Each point is reached from the start by the listed moves, each made 0, 1 or 2 times, or once backwards (-1), plus a little noise. Is the number of moves made odd or even? Then give how often each move was made.

Moves:
(1): [ 32 -16]
(2): [-5 45]
Start: [ 2 -4]
Points:
[-6 83] -> even (0, 2)
[ 2 -5] -> even (0, 0)
[ 34 -18] -> odd (1, 0)
[ 40 -63] -> even (1, -1)

Moves:
(1): [ 15  -4  15  -1   3 -19  -2   5  -3]
(2): [ -9   8   0   2 -12  -7  -5 -20 -11]
(3): [-12  -7  22  -8  19   6 -13  -3  15]
(4): [ -3 -11   1  19 -19   8  -7   2  -5]
(5): [ 4  5 -7 11  6 -6  3 -6  6]
(6): [ 23   8   1 -13  -5  26  11 -11 -11]
(7): [ -3  13   1   6 -13  -1   7   0   6]
(8): [-5 15  3  3  5  6 -5  3 -5]
(9): [  8   7 -10   4  -1   2 -23   8  18]
Start: [-4 -6  1 -1 -7  5 -1 -3 -8]
Points:
[-22  13  -4  -8  -3 -22 -24  20  27] -> odd (0, 0, 0, -1, -1, -1, 1, 0, 1)
[-10  58 -15  73 -95  22  31 -60 -72] -> odd (0, 2, -1, 2, 2, 1, 2, 2, -1)
[-26   0  30  -3  40  15  -6 -16 -22] -> even (0, 0, 1, 0, 1, 0, -1, 2, -1)
[ -8   1 -35  74 -94 -18   6 -50 -33] -> odd (0, 2, -1, 2, 2, 0, 1, -1, 0)
[ 21 -36  21  15  26   4 -44  21  26] -> odd (1, -1, 1, 1, 1, 0, -1, 0, 1)
[ 42  22  32 -56  13  70 -23   7  63] -> even (0, -1, 2, -1, -1, 2, 2, -1, 2)
[ 57  23  44 -22 -38  12  -5 -32   2] -> even (2, 1, 1, 0, 0, 2, 2, -1, 1)
